Each wall is flat, endless, passes through zero and stands at right angles to its row. A trip goes straight from one point to another. List the walls that it crosses, first one first.

Walls:
(1): -6, 24, 10
(2): 24, -4, 25
(3): -5, -4, -6
(4): -32, 41, 6
(5): -32, -5, -13
Trips:
60, -19, -4 to 10, 17, 10 -> 1, 4
16, -24, -1 to -10, -51, 16 -> 5
5, 10, 23 to 9, -10, 34 -> 4
-27, 25, -12 to -21, 0, -7 -> none

Walls:
(1): 10, -28, -8, 11, -9, 13, -2, 21, 7, -20, -28, 39
(2): 18, 25, -10, 25, -7, 29, 18, 33, 2, 20, -23, 22
(3): -1, -22, -6, -21, 3, 30, -5, -41, 19, 9, -9, -3
(4): -21, 4, -23, 4, 6, -10, -27, 20, 26, -12, 5, 8
(5): -12, 18, -13, 19, -37, 1, -46, -25, 23, -10, 14, -20
(6): -23, 27, -35, -11, -26, 51, 3, -7, 1, -21, 10, 16
(7): -22, 58, 5, 7, -25, 18, -8, 39, 46, -11, 2, 2
Trips:
-26, 10, -12, 20, 0, -18, 8, -34, 12, 9, -5, -28 to 2, -23, -7, -9, -7, -37, 31, -37, 16, -21, 9, 31 -> 4, 1, 5
-26, -12, 5, -6, 30, 9, 14, 25, -12, 17, -27, 0 to 23, 21, 6, 21, -6, 16, -5, 4, 18, 6, 4, -51 -> 7, 1, 5
23, -7, -16, -14, -51, -7, 9, -22, -4, 7, 12, 17 to 20, -16, -36, -26, -7, 37, 1, 25, 33, -15, -3, -25 -> 2, 7, 4
-6, -2, -6, 48, 2, 31, -11, 0, -10, -6, 25, 0 to 13, 12, 1, -10, 8, 4, 8, -18, 27, -15, -14, 18 -> 3, 5
-12, 2, -19, 15, -21, 13, -5, 17, 22, 1, -13, 24 to 28, 5, 37, -5, -1, -9, 39, 16, -19, -14, 14, 6 -> 5, 4, 6, 7, 1
